Each row of a before or after table is a point. One or more steps were done to the points. Then noise was added and the rows were shuffled. The steps act on columns, c1 being the first. Write out the steps. A step turns or swaps two columns, mirrors them in a line or flattens them onto one, adds a multiple of one to another, or multiplies or shifts one. Angles are multiples of 10 degrees, from the lower column toward the higher: turns from -170 to 170, lines from 10 to 170 but not 90. Use the fewest steps. Two steps may share a column if one is a turn and the other turns, adds or multiplies; they go together, in the order done. Otherwise the lowest column goes first.
In the rows, zero is written as 128.

Before (9 x 3)
[[153  86 141]
 [213 111 148]
 [ 85 174  66]
 [106  50  94]
 [ 97 165 139]
 [ 94  49 100]
 [123 183  92]
 [173  99 133]
 [133 107  63]]
After (9 x 3)
[[119 171  82]
 [ 94 138 117]
 [106 116 153]
 [136 150  97]
 [148 103 155]
 [ 97 103 155]
 [173 115 146]
 [ 86 179  66]
 [210 111 152]]
Steps: flatten c2 and c3 onto the line at 130 degrees

Before (11 x 6)
[[125 143 175  66  82 137]
 [ 60 103 149  82 123 163]
 [158 121 160 175  90  78]
 [159  74 130  91 181 199]
 [123 160 171 151  63 107]
 [154  68 146  90 161 151]
 [150 110 185 157  44 125]
 [171 137 100 150 132 125]
 [192 115  81 142 114 155]
 [ 70 142 208 123 125 145]
 [167  51 111 106 153 144]]
After (11 x 6)
[[180  75 130  90 180 200]
 [177 121 159 175  90  77]
 [173  68 147  90 161 153]
 [ 80 103 149  82 122 163]
 [213 113  80 142 113 154]
 [144 162 172 151  63 107]
 [186  51 112 106 154 144]
 [ 91 141 208 123 124 146]
 [170 112 184 155  43 124]
 [144 144 175  66  82 138]
 [192 137 100 150 132 124]]
Steps: shift c1 by 20

Before (9 x 8)
[[ 65 136 123 108  80 113 157 142]
 [125 164 176 186 178 114 101 160]
 [ 47 124 116  50 128 164 109  62]
 [ 84 182  44  66 113 171 136  47]
 [ 92 151 131 168 220  81 120 170]
 [113 116 112 173 177  96  67 128]
 [125 109 134 134 169 133 122 185]
 [120 112 144 107 152 100 142  99]
 [ 75 129  98 153 154 160 146  85]]
After (9 x 8)
[[105 111 143 122 116 102 101  97]
 [ 88 103 132 130 119 131 134 185]
 [ 41 148 129 155  75  81 161 171]
 [ 84 114 112 120 105  93 207 124]
 [112 127  99 158  73 162 135  84]
 [187 133 124 128  70 112  94 141]
 [141 122 115  53  46 163  93  60]
 [ 79 164 174 154 119 117 180 160]
 [147 182  46  87  90 169  82  46]]
Steps: turn c1 and c5 by 100 degrees; mirror c4 and c7 in the line at 20 degrees

Before (14 x 11)
[[ 84 156 116 139 131  98  83 111  65 144 172]
 [ 83 167 163 184 116 126 167 114 155 138 119]
 [129 149 153 183 123 109 180 119 130 154 185]
 [150 129 107 129 116 143 117 191 118  70 122]
 [156 107 141  88  36 133  81  82  97  56 100]
 [ 94 117  78 176  42  40 180 193 107 105  80]
 [ 95 130  92 110 143  82 184 201  63  56 126]
 [ 72  90 184 116 113 142 179 122 179 158 113]
 [121 160  79 122 103 125 172 109  83 131 117]
 [ 73  72 169 142  45 153 138  93  78 151  94]
 [118 129 134  94  38 146 108 142 158 113 108]
 [100  56  70 153 146  40 114 124  77 109  67]
 [ 82  93 113 128 107 151  97 125 110  60 180]
 [156 146  89 142  63 119  83 119 139  93 111]]
After (14 x 11)
[[146 124 108 129 111 135 106 192 122  73 132]
 [ 73  91 167 147  44 159 128  88  77 152  75]
 [156 110  92 139  66  99  91 116 140  85 151]
 [ 87 172 118 139 130  78 107 118  63 142 157]
 [129 192 147 181 127 137 184 122 130 158 151]
 [122 119  81 119  99 149 167 112  82 137 162]
 [ 96  78  82 177  39  81 220 191 106 104 119]
 [ 90 123 166 184 118 144 160 113 156 141 171]
 [ 99 130  91 110 141 117 198 207  58  60 126]
 [156 101 146  88  36 108  84  86  96  60 107]
 [ 78 115 184 114 111 169 166 124 183 158  85]
 [ 84 180 110 122 108 132  87 121 111  60  96]
 [ 97  64  63 151 150  45 158 123  73 108  55]
 [115 108 131  96  40 136 100 141 156 115 127]]
Steps: swap c2 and c11; turn c6 and c7 by -30 degrees

Before (8 x 12)
[[130 129 174 163 174 164 162 163  85 117 102  92]
 [192  92 215 129 178 135  85  81 172 131 121  88]
 [189 195 198  39 104 139  78 157 191 171 172 127]
 [163 195 192  79 130  88 187 175 131 121 158 145]
 [106 114 166 117  95 126 200 137  87 114 127  89]
 [108 154 160 125 134 161 152 137 104  84 135 126]
 [158  78 142 134 163 141 123 133 110  92 110  82]
 [ 92 141 173  99 186 137 163 173  93 124 113 142]]
After (8 x 12)
[[133 144 133 130 177 161  98 165  91  80 103  80]
 [ 92 127 145 119 185 140 101 118  96  79 113 160]
 [108 152  96 127 136 158  91 109 103  81 133 128]
 [188 148 192  57 102 144  21 247 176  77 170 188]
 [157  85 100 106 167 140  61 176 119 105 110  94]
 [110 111 128  96  97 127 139  98  85  91 124 101]
 [191  98 156 103 177 134  28 177 171  48 122  96]
 [164 168 140 104 131  89 130 228 124  68 157 173]]
Steps: add 1.5 times c1 to c8; add 0.5 times c4 to c2; turn c4 and c12 by -40 degrees; turn c3 and c10 by -70 degrees; shift c7 by -60; add -0.3 times c11 to c9

Before (9 x 18)
[[145 142 159 207 109 153 140 124 157  93 151  47  91 141 105 135  84 134]
 [ 53 104 105 126 152 116  78 148 135 139 153  53 165 119 184 151 161  81]
 [173  93 117  95  74  79 139 158 112 120  91  54  84 106 108  80 144 117]
 [174 166 117 119 161  96 132  90  50 160 161 135 140 149 130 117 119  74]
 [ 64 107 108 139  78  70 111  97  81  60 165  56  79 142 183 170 117 192]
 [142 196 204 101  81 176 116 177 159 138 191  75 135  71 110 174  69 176]
 [ 68 106 213 101 118 137  74 178 140  47 190 136 178  58 174  93  85 177]
 [152 199 101 112 175 164 137 130 101 100 143 100 111  49 122 126  91 178]
 [106 201 139 179  73 123  65  92 141  87 160 126 131 149 105 166  96  84]]
After (9 x 18)
[[150 162 205 141  81 173 115 162 159 140 190  73 134  71 131 171  19 126]
 [ 16  77 108 121  78  71 115 104  81  58 164  56  78 141 203 171  65 129]
 [107 176 137 123  73 122  65 112 139  83 159 125 133 150 125 166  46 126]
 [128 127 119 133  74  79 138 144 110 120  91  53  84 105 130  80  94 129]
 [134 203 102 129 173 163 138 126  99  99 145 101 109  50 142 126  42 128]
 [117 132 212 142 116 135  76 162 140  50 190 137 179  58 194  94  34 127]
 [ 90  87 106 136 153 115  79 143 136 142 151  53 164 119 203 151 111 127]
 [187 173 119 116 161  98 135  91  51 161 161 133 141 149 151 118  68 129]
 [109 138 159 135 108 153 141 149 157  93 151  48  89 140 127 134  33 128]]
Steps: add 1 times c13 to c1; add -0.7 times c16 to c2; flatten c4 and c8 onto the line at 70 degrees; shift c15 by 20; shift c17 by -50; multiply c18 by 0

Before (14 x 24)
[[127 145 140  88  66  66 161 114  53 136 180 168  92 169 158 111 120 147
  120 207 167 187 122  98]
 [148 164 186  89  71 103 168 108 158  89 187 152 141  77 101  63  90 100
  140 114 129 182 163 130]
 [ 61  79 149  94  80  65 185 120 124 102 169  82 149 125 106 130  76 140
   87 139 131 115 147 103]
 [106 104 108 139  67  79 180  74 142 175 163 182 190 156  44 129  86 137
  181 112  68 115  90 169]
 [ 73 171 173  91 131 148 185 136 166 130 164 170 134 119  48  93  88 178
  119 141 106 185  46  76]
 [100 129 194 148  66 129 177  83 104 162  85 155  98 156 141 111 158 152
   85 163 136 135  46 146]
 [170  71 142 151 108 146 136 123 144 180 155 145 198 173  98  72 111 183
  114 198 118 153  91 168]
 [127  84 171 142 154 111 101 152  86  96  83 136 191 103  80 102  77 156
  177 176 137 156 101 142]
 [155  64  72 133  87 175 135 141  80 108 136 100 164 113 118  22 146 132
  138  96 155 218 131 161]
 [108  48 113 136 173  99 102 144 125 177  97  79 100  86 128 130  62 176
   70 201 174 200  68 155]
 [160  89 108 184  83  83 135 118 144 169 151  93 161 108 142 101 156  87
  157 178 139 119  81  48]
 [157  89  85 109 137 104 131  79  68 181 149 187  82  67  53  97 176 100
  160 110 178 115 124 100]
 [124 107 123 126 103 147 200 133  94  92 160 151  88 104 169 129  97 167
  180  93 172 202 157  63]
 [100 105 144 149  80 101 155 149 174 158 149  73 113  82 143 109 126  90
  163 200 129 137 127 106]]
After (14 x 24)
[[ 70 168 165  99 139 127 186  77 168 129 159 163 135 117  46 102 131  70
  121 105 109 179  46  75]
 [151  90 102 119 136 120 135 174 128 183 153 186  83  73  51  95  76 190
  165 151 173 113 126 101]
 [ 55  81 163  97  82 147 181  80 142 106 168  87 148 137 103 126 122 128
   84 190 122 111 143  97]
 [ 97 106 153 139  76 201 153 130  76 161 141  73 119  75 146 113 139  92
  159 119 129 140 128  98]
 [158 160 174  94  78 119 164  87  97  92 177 156 135  86 105  56 109 105
  138 152 127 175 164 134]
 [ 96 127 196 150  59 162 169 158 153 165  78 151  97 152 137 110  87 136
   84 119 132 143  42 150]
 [123 102 129 120 105  86 207  93 183  93 166 156  93 103 177 133 134 144
  183 127 168 202 152  66]
 [134  78 187 142 165 174 102  79 172  88  89 132 198 104  83 107 156 159
  180 124 135 158 105 138]
 [148  58  93 131  89  85 137 153 139 107 140  99 164 100 118  23 144 170
  135 100 152 218 129 166]
 [103  45 138 130 175 205 111  58 174 178  93  86 100  82 127 135 143 116
   67 127 168 198  77 146]
 [156  81 126 183  83 184 130 161  92 159 152  95 162 114 134 101 114 124
  158 149 138 116  79  47]
 [169  68 160 160 105 187 140 116 174 178 153 144 197 169  94  70 115  96
  123  85 116 157  84 167]
 [130 142 138  78  58 225 160 124 164 141 172 171  95 164 165 103 113 190
  123 159 167 183 127  99]
 [102  95 112 133  69 133 176  89 130 179 164 175 189 158  43 138  72 114
  187 177  72 119  92 172]]
Steps: add -0.3 times c2 to c3; turn c6 and c20 by -110 degrees; swap c8 and c17; turn c9 and c18 by -110 degrees

Before (9 x 32)
[[198 173  80 130  81 132  99 207 143 103 120 147 124  93  97 127 102 135
  100 121 111 125 139 133 154  95 129  82 139  75 176 131]
 [172 108 140 147 115 160 116 180 113 146 120  85 109 106  88 143 143 133
  115 144 107 106 177 117 122 132  86  84 141 121 122 135]
 [198 122  61  69 122 115  92 188 124  96 154 167  88  92 119 137 121 129
  106 111 137  71 155 138 112  93 195 109 134  99 144 134]
 [160 145  72 118 142 139 131 179 123 161 126 112  98 122  86 124 152 147
  116 161 120 113 146  86 171 129  50 125 178 119 121 156]
 [148 134 180  49 162  48 125 131 112  77 183 113 173 151 160  76 110 100
  190 196 223 133  74 157 168 185 147 159  77 109 142 140]
 [101 117 129 166 155 132 135 140  96 219 127  63 148 110 121 142 175 161
  146 171 114 156 105 119 155 112  79 142 162 167 181 134]
 [150 149  94  83  91 124 120 168 153 101 168 152  78  74 127 103  84 111
   90 140 148  67 192 154 139 133 149 114 141 136 182 115]
 [170 101 171  34 115  80 177 123 125 113 167  86 150 193 218  48  99  38
  201 207 194 158  34 124 148 208 150 174  93 122 125 212]
 [177 160 115 141 131 117  96 171  83 134 152 143  78 126 116 132 128 107
   75 150 144 162 141 126 133 113 129 124 150  58 157  96]]
After (9 x 32)
[[148 148  94 151  91 124 121 147 152  99 167 153  79  74  63 105 139 123
   91 141 105  66 197 154 135 136  85 113 138 127 181 172]
 [100 118 129  79 155 135 138  91  96 218 127  62 149 111  14 140 124 134
  147 171 156 154 105 119 156 156 164 140 161 162 179  87]
 [200 121  61 194 121 113  93 180 128  96 155 168  87  92 103 137 132 120
  106 112 119  70 155 139 114  85  70 108 133 143 146 130]
 [171 107 138  86 112 161 116 158 112 148 119  85 107 106 116 140 109  92
  113 142 139 108 178 118 123 127 143  85 139 120 120 114]
 [169 101 172 150 115  77 177 175 126 112 167  87 148 190 246  47 163 184
  201 207  28 158  33 124 148 163  33 174  93  57 124  97]
 [177 161 118 129 131 119  98 138  83 133 150 144  78 125 100 131 152 109
   75 148 147 163 138 126 133  61 140 125 151 106 157 149]
 [196 173  79 128  81 132 102 192 142 104 118 147 119  90  38 128 107 100
   98 122 117 123 137 132 152  67 128  81 139 130 178 145]
 [146 137 178 148 161  49 122 207 112  76 186 113 175 151 146  75 212 146
  189 195  74 130  73 157 165 143  49 159  74  67 143 135]
 [158 143  70  50 142 139 131 104 122 161 127 113  99 122 105 121 118  96
  117 159 123 114 148  85 172 122 119 126 179 124 123  93]]
Steps: swap c4 and c27; add -1.5 times c29 to c8; turn c15 and c18 by 70 degrees; add -1.5 times c31 to c15; turn c17 and c32 by -130 degrees; turn c17 and c21 by -110 degrees; turn c26 and c30 by -60 degrees
